Every row gives one point. Each table stands for the endless flat space through its points: a line for two points, a plane for three, and so on. The two share one point or none. Which?
In the rows, 128 means zero.

First (3 x 4)
[[171 103 133 124]
 [161  88 122 130]
 [120  94  94 106]]
Second (2 x 4)
[[133  78 118 120]
 [151 102 109 117]]
They share: [145  94 112 118]

First (4 x 6)
[[154 133 135 126 159 149]
 [135 154 139 132 120 137]
 [154 179 159 104  89 165]
 [149 140 143  89 146 150]]
Second (2 x 6)
[[148 149 163  98 112 142]
 [154 158 142 125 139 172]]
They share: no point

First (4 x 8)
[[185 127  92  95 127 116 120 165]
 [116 142 110 119 102 106  90 158]
 [126 156  76 108 118  83 143 151]
 [176 118 108  98 116 125  97 167]]
Second (5 x 8)
[[174 126 114 118 123 114 134 178]
 [185 121  93  79 144 101  99  97]
 [180  91 108 115 132  74  97 149]
 [117 135 105 121  78 117 125 223]
 [159  90 120 118 132  66  76 152]]
They share: [151 128  99 100 111 109 112 160]

First (2 x 9)
[[129 176 118 128 119 119 134 104 174]
 [ 89 151 153  83 164 134  84 124 129]]
Second (5 x 9)
[[106 145 125 102 150 136  96 125 150]
 [116 112  99 123 168 167  87 145 178]
 [ 92 175 168  76 143 122 106 104 127]
 [121 206 151 116 126 105 125  96 155]
 [105 114 122  93 169 175  81 139 162]]
They share: [105 161 139 101 146 128 104 116 147]

First (5 x 12)
[[ 82  83  85 129 149 154 136 130  89 104 114  82]
 [ 85  53 139 113 167 152 173 101 152 119  75 115]
 [ 79 136  58 174 173 112 121 100  23 114 102  78]
 [121  99  76 119 174 165 128  86  78 103 100 121]
 [153 106  73 119 158 126 177  94  99 155 107 134]]
Second (4 x 12)
[[ 66  90  67 104 158 109 162 121 108 156  89 105]
 [106 108 101 130 160 161 138  93  76 112  93  91]
 [ 81 107  74  99 154 131 152 108  92 151  86  97]
 [ 86  99  65 118 157 124 126 106  99 145 107  76]]
They share: [ 91  91  94 135 164 139 148 106  92 117  96  99]

First (5 x 14)
[[115 151 142 118 167 101  72  79 146 102 125 138 195 108]
 [119 147 124 126 151 103 110 107 172 124 123 142 177  92]
 [142 150  84 162 167 142 142 170 187 148 165 156 107 107]
 [126 150 100 124 140  94 160 134 200 162  94 150 166  75]
 [142 178 119 156 138  89 111 122 129 145 143 148 187 117]]
Second (3 x 14)
[[134 163 128 143 139 132 130 121 172 160 150 154 160  86]
 [133 157 105 133 160  97 113 132 167 130 119 142 179 100]
 [139 173 127 133 138 127 131 138 181 150 149 154 177  84]]
They share: no point

First (4 x 18)
[[108 100 101 155 135 142 100 173 157 112 167 105 124 119 133 111  77 173]
 [134  94  80 168 125 137  85 178 161 102 135 135 105 122 140 125  98 143]
 [136  88  98 159 106  99 112 170 156 139 149 126  77 115 138 156 129 123]
 [160 129  49 178 100 113  73 141 192  82 127 143 103 131 124 133 126 144]]
Second (4 x 18)
[[146 101  88 157 158 126 102 159 148 125 180  86  99 131 114 127  96 136]
 [126 105  88 155 138 118 100 173 142 127 172  92  91 115 128 127 114 144]
 [127 102 102 136 141 135  90 175 150 124 182 100  87 107 115 143 123 165]
 [104 104 112 130 104 123  93 183 157 128 171 119  81  89 129 154 144 181]]
They share: [124 102 100 155 112 107 112 160 162 131 165 110  97 117 130 140 113 149]

First (4 x 20)
[[191 129 160 121 174 108 113 144 135 133 115 118 114 133 134 118 133 159
  147  69]
 [176 135 162 116 163  84 108 134 148 153 105 138 110 136 133  97 120 159
  168  68]
 [183 127 143 161 156 144 119 158  88  94 118  71 113 119 123 143 126 154
   95 110]
 [127 149 139 170 110  84 103 131 100 140  89 109  95 117 116  90  75 152
  130 134]]
Second (7 x 20)
[[157 139 145 105 198  80  81 136 141 171 125 107 132  70 129  86 104 122
   85 112]
 [193 132 236 178 174  60  80  93 127 145 176 125 113 106 203 148  61 170
  153 104]
 [168 113 146  99 177  85  95 132 143 140 139 124 100  78 123 113  89 171
  138  73]
 [137 172 173 104 120  92 131 117  81 111 177 114  81 158 181 120  72 196
  117  81]
 [143 168 158 161 144  88  72 158 122 164  86  99 122  90 134  87  90 136
  148 113]
 [158 156 193 127 175  83  91 110 111 147 160 109 138  99 196 114  71 126
  109  94]
 [191 113 139 137 204  76  94 120 142 183 111 126 112  69 113 104 128 107
   95 116]]
They share: no point

First (4 x 24)
[[138 133 139 133 142 101 140 127 106 168 153 109 125 154  84  99 112 102
  168 127 147 125  93 106]
 [158 103 123 147 123 103 150 109 100 160 158 116 147 128 120  91  71 135
  142 126 165 164  75 132]
 [118 159 133 127 125 115 152 107  96 146 158 126 145 184  98  95 101  99
  148 134 149 140 115  86]
 [170  91 138 141 162  85 132 148 118 193 146  86 105 110  72 100 122 117
  190 120 150 110  60 141]]
Second (3 x 24)
[[156 148 112 166 165 119 170 149 117 144 118  97 132 170 102 100 130 124
  171 143 179 145 121  94]
 [149 153 109 153 154 124 160 133 117 147 128  92 121 150  86  98 117 124
  168 123 179 129 111  93]
 [130 122 134 112 123 101 150 101  93 162 170 123 146 162  94  88 100 108
  153 135 139 129  85 120]]
They share: [138 133 125 129 136 109 155 115 102 156 153 112 138 160  93  92 108 114
 159 133 154 131  96 110]

First (2 x 24)
[[ 93 142  96 104 122 110  93 156 135 114 106 133 102 172 146 126  99 163
  165 121 144 131 122 158]
 [117 106  84 108 162  78 105 196 171  94  86 161  74 148 134 162 119 131
  133  85 136 131 150 186]]
Second (6 x 24)
[[ 62 125 168 106 142 147  96 173 129  75 126 129 136 187 134 150  86 198
  155  85 161  96 112 214]
 [ 80 168  31 145 131 115  95 178 123 139  67 111 103 176 115 107 128 156
  196 163 120 165  79 162]
 [ 78 166 126 104 191 145  79 151 179  88 105 172 136 193 123 126 107 130
  154 134 157  77 116 166]
 [139  72  82  73 115  50  77 191 145  97 144 137  55 146 172 138  96 139
  127  67 172 144 200 125]
 [ 65 163 116 126 176 152  92 171 170 102 103 139 138 201 103 114 103 145
  157 133 161  83  94 173]
 [144 120  61  82  90  45 113 141 140 130  80 160  43 125 184 157 106 146
  151 103 110 174 162 148]]
They share: [ 99 133  93 105 132 102  96 166 144 109 101 140  95 166 143 135 104 155
 157 112 142 131 129 165]

First (4 x 24)
[[145 117 158 135 102 103 106 161 126 134 151 102 144 137 150 143  68 147
  163 121 127 187 101 134]
 [126  77 164 134 126 112 106 147  56 120 106  77 172 187  84 196 133 149
   97 149 159 135 168 151]
 [152 103 140 141  92 115 109 143 114 110 115  96 159 142 137 149  80 139
  122 131 117 151 120 154]
 [140  67 164 122 118 100  76 135  80 114 142  41 136 185 106 184 133 169
  147 145 145 183 146 125]]
Second (5 x 24)
[[154  87 142 149  98  98  85 169  61  95 115  97 112 166 123 183 104 103
   92 140 153 151 160 193]
 [198  47 111 183 115 119 107 142  43 101 113 138 155 147  91 191 113 117
   90 135 176 164 152 172]
 [202  52 123 177 145  92 113 101  81 111  91 129 194 125  76 163 122 169
  102 129 129 179 140 115]
 [135 114 179 136 124 130 134 125 101 150 121  95 199 160 121 145  71 174
  128 146 113 145 115 110]
 [122 127 191 123 131 103 123 122 115 145 109  78 183 163 131 139  77 181
  126 147  88 148 120 108]]
They share: no point

First (4 x 24)
[[ 51 118  75 133 164 183 179  92 154 140 166 126 103 111 155 121 137 142
  123 130 151 130 133 130]
 [106 186  72 130 173 141 180  99 105 142 119 126 131  69 112  69  68 138
   98 121 135 112  73 150]
 [108 131  95 133 164 153 153 118 144 148 108  98  96 114 123 120 117 121
  138 128 116 136  96 137]
 [142 143 114 146 156 140 145 143 126 150  69  71  79 114  91 127 100 100
  132 123  87 129  69 132]]
Second (4 x 24)
[[133 107  51 147 148 170 183 126 150 115 101  92  74 141  92 130  97 113
  158 112 117 139  65 158]
 [ 99 115  81 129 174 161 170 110 127 117 108  97 103  99 124 136  91 128
  120 140 134 153  79 123]
 [111 171  81 153 146 173 154 158 171 181 132  97  91  95 108  68 139 128
  124 116  98 101 127 143]
 [ 98 115  81 143 175 159 175  88 107 125 119 100  91 112 136 139  99 127
  133 128 142 140  83 133]]
They share: no point

First (6 x 24)
[[111 143 151 171 113 141 144 156 164 101 140 119 103 130 177  96 120 143
  164 115 130 151 205  75]
 [152 124  93 126 140  59 169 106 109 117 104 111 122 176 180 112 115  83
  170  76 171 144 129  53]
 [152 146 153 189  92 132 109 170 119 130  84 105 143 117 159 148  69 120
  183  89 187 168 193 109]
 [195 139 117 171 105  79 116 144  78 141  46  97 169 138 169 172  56  81
  202  57 226 169 139 101]
 [148 151 163 214  92 107 123 163 100 159  60 105 115 176 136 166  90  91
  161  16 181 151 156 116]
 [105 128 154 165 101 102 192 171 134 113 131 116 121 148 195  96 147 104
  170  94 124 169 133  81]]
Second (6 x 24)
[[106 132 122 148 106 102 103 149 111  76 162 123 112 123 174 110 105  98
  158  73 122 138 151 100]
 [131 161 135 184  78 110 180 113  85 116 107 102 135 141 127 102  78  74
  137  91 177 157 206 103]
 [107 110  96 192 124  65 154 157 147 111  94 129 120 146 126 103  91 109
  170  93 162 173 197  69]
 [107 137 158 127  83 132 110 147  93  76 174 106 115 117 180 124 125  79
  161  79 115 133 124 109]
 [112 121 130 191  96  92 188 143 126 125  80 107 129 149 110 112 100  83
  169 106 175 177 195  75]
 [149 140 135 154 106 101 151 169 103 128 116 111 129 146 194 144  92 105
  158 112 163 138 151  96]]
They share: no point

First (3 x 24)
[[148 133  99 171 121 113  95 143 133 168 122 152 135 139  55 127 116 128
  153 151 171  84 105 166]
 [156 124  91 176 124 105 102 144 134 162 129 156 138 132  64 119 126 124
  149 150 169  84  99 175]
 [138 125 102 163 111 118  93 150 141 163 126 148 140 146  64 136 121 126
  152 144 164  92 102 157]]
Second (7 x 24)
[[156  81  92 126 102 173 170 163 163 126 126 153  98 158  38 162 117 139
  126  87 169 127  38 178]
 [151  89  79 129  80 119  93 166 159 171 146 135 130 113  93 180 146 105
   98  88 149 165  54 110]
 [110  81 102 165  79 126  97 210 152 132 136 120  95 140  96 118 158  63
  141 106 134 186  52 110]
 [149 106  89 156  76  70  99 126 124 135 155 124 120 114 108 159 168 108
  150 125 131 149  34 120]
 [176 104  68 149  69 120 127 139 146 131 157 157 109 109  37 175 175 108
  114 106 149 154   6 170]
 [146  91  86 110 104 123  86 165 161 198 104 113 148 154 114 172 115 125
  118  99 149 133  90  98]
 [105  80 129 159 100 147 127 195 174  94 163 162 138 162  91 132 125 122
  155 119 172 107  96 179]]
They share: no point

First (5 x 24)
[[141 164 136 132 153  98 172 110 133 137 110  77 186 178 117  81  87 154
  144 145 165 154  62  91]
 [147 140 162 112 135 120 112  94 141 129  84 111 152 124 129 111  99 148
  160 153 147 156  98  99]
 [159 125 177  90 150 100 125  74 187 159  80 101 118  96  94  94  93 182
  194 138 159 153 112 109]
 [146 166 137 104 162  69 146  82 207 155  81 102 125 105 127  84 103 157
  192 135 180 123  94 105]
 [157 144 160 105 156  99 147  82 168 154  87  90 143 128 104  87  92 172
  176 141 162 156  93 102]]
Second (4 x 24)
[[136 183 133 123 160 121 129 121 132 137  86  96 124 109 154 111  97 150
  163 109 159 166  81  94]
 [146 198 128 110 130 113 117  85 174 115  92  87  98 101 167 129  77 110
  177 141 146 139  99 101]
 [132 171 140 113 143 112 122 111 146 125  86 100 129 108 150 115  93 140
  171 132 161 146  93  96]
 [114 134 159 101 131 100 117 120 140 116  80 115 160 111 132 110 100 151
  178 155 177 125 105  94]]
They share: [134 148 149 115 135 100 117 104 160 128  92 113 148 119 134 106 100 143
 166 147 159 135  93 100]

First (5 x 24)
[[ 92 123 145 120 117 120 135 131 118 130 130 153 133 126 101 149 118 110
   72 130 160 118 180 125]
 [128 111 159 117 128  80 131 172 130 150  74 177 149 132 153 176 101 120
   79 137 148 141 148  76]
 [101 102 116 118 109 106 133 122 120 137 125 182 148 129 101 126 139 110
   66 107 137 124 178 127]
 [123 104 156 125 126  88 133 145 140 159  97 192 138 143 135 155 110 124
   79 124 135 141 150  98]
 [109 136 203 128 138 113 137 155 140 149 108 149 111 139 134 189  79 121
   93 162 168 133 149  99]]
Second (4 x 24)
[[ 70 130 143  99 133  92 149 154 100 109 130 139 129 148  88 127  90  74
   96 133 125 157 195 120]
 [ 70 118 153 102 126 101 136 146  92 119 123 150 120 146  83 124  87  88
   96 144 135 145 191 113]
 [108 130 145 120 112 121 156 148 142 125 143 136 142 106 121 166 131  82
   92 144 149 125 147 131]
 [122 142 139 135 105 124 157 154 164 129 158 139 137 100 124 187 138  86
   88 141 149 121 143 136]]
They share: no point

First (3 x 24)
[[144  80 140 159 110 114 142  98 104 116 111 160 123 125 158 119 134 145
  117 165 119 126 125 127]
 [121 101 125 118 102 142  99  88 115 169 153 133 137 127 158 160  93 149
  112 146  94 150 172  78]
 [126 101 131 147  94 135 126  99 105 145 139 141 130 129 165 131 115 153
  121 148 104 139 149  99]]
Second (3 x 24)
[[155 124 147 181 128 116 150  69 130 121 159 135 142 132 148 153 143 176
   70 153 138 140 155  78]
 [137 109 147 157 119 113 144  96 124 139 141 153 124 114 154 156 116 152
  100 153 114 149 152  96]
 [136 109 154 156 126 105 151 104 128 144 139 163 115 105 155 166 113 147
  103 154 108 160 149  98]]
They share: no point

First (3 x 24)
[[ 87 123 161 110 128 104  94 136  97 108 147 182 146 136 160 175 117 121
  141 168  91 132 161 153]
 [ 82 125 161 115 119 104 103 132 100 114 137 178 148 128 158 171 124 125
  149 160  97 130 157 156]
 [ 78 115 168 104 119 107  98 143  94 102 140 188 151 143 159 181 125 119
  146 172  83 129 168 152]]
Second (5 x 24)
[[ 80 164 145 135 133  72 141  87 104 134 151 178 169  92 175 161 111 137
  147 133 109 129 158 167]
 [ 78 127 132  96 164  93 101  96  86 161 157 195 156  87 176 164 137 122
  167 168  97  98 121 181]
 [ 89 138 144 146 109  93 118 113 136 170  89 154 126 125 125 186 148 173
  190 112  93 125 167 174]
 [ 90  98 112  90 160  97  75 106  81 134 144 185 141  94 168 156 132 107
  149 180 115 114 129 152]
 [ 97 121 123 139 112  84 106 110 118 123 101 153 131 118 138 167 124 144
  150 129 121 148 178 138]]
They share: no point

First (5 x 24)
[[125 149 108 119 130  39  93  75 131  50 151 169 177 161 109 124 155 135
  202 157 122 151 140 161]
 [152 180 120 142 123  82  59  55 107  70 188 158 186 176 137 156 138 131
  197 129 103 129 163 148]
 [102 127 115  98  97 101 108 116  65  95 128 111 100 111  77 142 176  99
  165 174  81 120 128 131]
 [119 118 109  75  60 152 120 130  61 133 115  84  79 142  89 170 125  95
  130 196  72  92 163 158]
 [125 158 125 125 120  84  82  82  81  79 165 136 143 132 101 142 175 113
  192 146  92 130 139 126]]
Second (7 x 24)
[[134 149 110 169 149 104 142  73 107 103 114 161 134 135 153 172 144 124
  199 153 100 141 165 174]
 [ 96 143 132 142  98 157 100 103  56  84 142 112 120 131 137 150  98 212
  119 178  57 137 129 169]
 [118 133 106 128  98  85  83 116  86  48 152 104  81 219 136 166 125  93
  184 198  78 137 194 141]
 [146 158 110 149 133 111 142  66 115 120 108 176 166 111 129 167 152 132
  188 140 115 120 149 174]
 [172 178  89  95  79  94 110  94 132 101 106 196 201 136  65 170 176 100
  183 149 158  80 161 128]
 [ 82 100 143 131  95 144  68  80  42  89 186  64  69 190 147 144 102 168
  131 193  32 134 123 204]
 [124 156 112  77  47 105  68 136  83  52 142 104 118 179  93 147 104 128
  134 188  83 104 173 124]]
They share: no point

First (3 x 24)
[[181 127 116  94  94 140 120 104 117 152  98 123 130 120 100 145  72 176
  141 148 126 129 129 122]
 [156 130  89 137  89 121  81  94 154 113  98 146 121 139  96 142 111 147
  185 169 102 100 161 112]
 [142 127 116 133  88 137  84 110 147 116 116 147 103 132  79 145 117 152
  183 148 126 105 144  92]]
Second (6 x 24)
[[106 173  74 125  45 190 132  62 156 154 126  90 148 172  77  89  66 121
  178 140  70  93 118 111]
 [203 167 110 162  91 118  78  96 163 155 102 100 136 144  91 150  80 149
  153 134 115 153 170  97]
 [176  64 103  64 126 137 104 111 111 107 105 204 113 118 125 177 126 187
  162 165 127 118 137 126]
 [176  96 119  95 107 139 101  84 127 111 142 174 112 113 111 163 116 140
  146 172 102 132 154 122]
 [ 83 172  84 114  29 155 131 101 147 140  90  85 127 157  60  76  73 152
  198 147 111  53 108 100]
 [230 155 119 144  94  88  69 102 175 140 123 121 130 147 106 165 107 146
  141 128 127 180 197  79]]
They share: [164 128 107 117  91 133  99 102 136 131 102 136 121 129  94 144  95 161
 165 155 118 114 143 112]

First (7 x 24)
[[117 136 154 101 116  91 118 161  57 119 135 105 148  85 103  81  93 119
   93 154 144 108 123 168]
 [187  68 125  87 103 134  54 143  97 148  94 109  82  47 135 145 153  40
   91 133 172 123 167 146]
 [182 125 160 109 151 120  89 177  93 129 103 139 175 128  97  71 119 116
   70 188 100  65 152 173]
 [206  74 102  99  96 117 127 181 102 162 125  59 116 137 125 122 198 132
   93 126  76  97 163 183]
 [160 115 169 126  72  94 119 194 104 115 157  71 114 118 117 102 185 100
   47 123 114 114 114 187]
 [153 163 168  96 133 131  68 152  81 109 108 145 174 108  67  85 112  84
   97 172 134  84 166 126]
 [154  73 109  90  45 134 100 162 117 113 100  60  89  92 113 100 223  98
   84 113 131 103 172 129]]
Second (2 x 24)
[[157  84 125  86 100 126 105 167  91 123 106  92 126  86 109  96 163 106
   96 145 134  94 164 147]
 [161  77 128  81 107 128 112 175  88 122 113  91 131  82 107 102 166 105
  102 146 136  94 166 148]]
They share: [153  91 122  91  93 124  98 159  94 124  99  93 121  90 111  90 160 107
  90 144 132  94 162 146]

First (3 x 24)
[[151 139 137  83 110 169 120  95 101 130 150  93 148 124 150 113 166 157
  154 134 101 151 138 134]
 [161 108 152 116  87 137 109  60  68 132 171  96 123 112 149 106 175 131
  133 158  84 129 106 159]
 [182  96 170 143 108 122  94  45  41 138 162  87 120 103 173 130 157 107
  124 167  69 135 100 153]]
Second (5 x 24)
[[155 119 131  76  90 164 119  71 134 115 147  72 123 139 163  92 154 128
  171 117  82 174 105 118]
 [175 151 178 115 129 137 120 112  53 150 135  98 192 120 161 153 138 199
  152 175 108 114 154 164]
 [167 184 124 102 140 165 163 141 101 187 137  26 167 163 165  95 166 182
   92 122 144 150 116 125]
 [153 107 147  76  74 148 105  57 138 103 131 108 139 133 155 106 158 134
  191 133  60 172 137 108]
 [158 137 132  81 105 155 118 100 116 138 126  87 164 139 147 108 175 151
  138 131  83 170 152  94]]
They share: no point

First (7 x 24)
[[101  97 133 101 118 106  68 130 150  98 237 157 100 154 125  94 134  96
   75  79 101 128  98 142]
 [173 127 152  72  82  80  86 120 174 118 162 103 138 134 139 165 107  65
   72  98 109  91 107 123]
 [154 128 183 123  72 107 111 162 153 155 166 107 139 100 106 146 138  79
   43 109 118 100 167 136]
 [ 85  89 118 128 133 118 110 132 146  94 200 141 115 133 119  54 161 123
  119  96 111 141 100 169]
 [155 122 102  72 123  85  59 105 192  82 171 143 106 136 160 115 118  85
  120  95  79 110  55 148]
 [110 101 143 133 125 111  64 143 157  82 180 147  87 111 122  77 167 128
   70  83  97 116  89 139]
 [186 135 137 104  99  87 107 125 191 104  82  87 139  83 144 132 142  99
  113 119 102  88  92 145]]
Second (2 x 24)
[[126 130 144 121 109 100  84 138 150 108 169 137 120 130 103  89 183  91
   84  86 118  86 100 158]
 [138  88 120 109 103 106 102 132 180  84 133 101 120  94 157 107 123 121
  114 122  94 140 100 134]]
They share: [132 109 132 115 106 103  93 135 165  96 151 119 120 112 130  98 153 106
  99 104 106 113 100 146]

First (7 x 24)
[[101  99 150 174  77  67  62  89 128  90  81  73  84  89 106  97  94  91
  164 103 134 124 158  63]
 [229 165 127  92 205 160 107 160 175 196 118 148 134  80 163 115 173 154
  136 125 136 157 142 103]
 [123 120 117 143 108 127 100 108 143 167  97 102 151  74 139  89 124 123
  192 114 117 143 160 104]
 [164 135 116 140 146 136  88 137 132 165  93 118  88 113 122 148  99 138
  161 135 157 187 142 112]
 [100 130 161 135  85  90  78 114 121 106  85 107  81  80 117 130 115  76
  107 140 128 138 160  61]
 [161 142 152 100 134 121  88 109 147 156 119 155  99  54 157 127 145 106
  134 152  96 148 145  87]
 [147 128 119 156 132 114  73 136 142 128  74  82  97 111 110 117 104 129
  160 104 168 161 149  85]]
Second (7 x 24)
[[187 102 153 125 121 100 153 114 143 160 157  90 139 104  91  59  83 106
  123 157 107 103 190 111]
 [189 125 179 149 111  90 167 109  93 141 137 123 140  85 113  72  91 113
  107 132  85  84 203  43]
 [122 126 189 174 142  61 120 146 128 142 117  93 108  91  93 107  96 119
  155 111  83 115 176  80]
 [151  90 139 188 102 118  49  75 133 173  47  82 133 125 198 170 139 130
  168  86 197 179 173 127]
 [118 136 160 127 141 101 136 160 146 166 153 113  97  74  64  51  98  84
  173 136  86 141 132  84]
 [122 149 168 192 120 110  77 110 134 150  75 132 102 102 165 151 134 126
  169  87 146 151 147  55]
 [188  72 124 156  98 112  79  73 108 159  71  77 141 111 173 126 134 127
  143 102 180 142 188 123]]
They share: [150 116 147 153 123 103 100 115 134 151 107 103 112  98 126 104 120 117
 156 114 135 131 159  92]

First (2 x 24)
[[144 129  98 114 123 146 103  90 155 125 108 102 116 102 163  92 117 147
  143  97 104 109 146 167]
 [156 123 104 144 120 155  94 111 176 146 120 132 104  78 148 116 114 168
  122 109 128 112 143 155]]
Second (3 x 24)
[[167 102  79  96 106 140 135 104 130 146  91  92 118  99 157 102 122 170
  169  69 133  97 132 170]
 [150 129 102 116 114 127 110  99 154 160 122  96 108 100 152  96 104 170
  150 101 126 112 147 173]
 [155 112  87 120 124 172 105  98 156 104  89 122 120  89 165 106 134 142
  135  85 105 101 136 154]]
They share: [148 127 100 124 122 149 100  97 162 132 112 112 112  94 158 100 116 154
 136 101 112 110 145 163]

First (2 x 24)
[[103 106 113 131 131 176 138 128 172 136  83 144  83  85 152 123 105  97
  162 119 101 109 153 120]
 [112 104 116 124 139 171 133 135 167 140  92 145  87  93 147 127 108 102
  156 115 103 106 152 124]]
Second (5 x 24)
[[156 116  96 131 153 167 145 105 157 124 105 139  86  81 128  86  84 106
  183  59 113 119 134 123]
 [124  54 128 113 131 151 129 125 177 160 107 107 100 107 132 140 104 142
  145 121  55  87 126 121]
 [145 117 104 125 155 153 120 115 167 138 124 129  83  89 152  99  86  92
  154  61 103 129 143 130]
 [137  85 125 104 156 128 152 174 194 166 132 108 110 142 148 106 123 123
  111 110  92 115  99 103]
 [137  79 101 142 122 188  96  37 140 122  87 129  68  34 123 133  53 119
  214  63  57  93 176 153]]
They share: [121 102 119 117 147 166 128 142 162 144 101 146  91 101 142 131 111 107
 150 111 105 103 151 128]
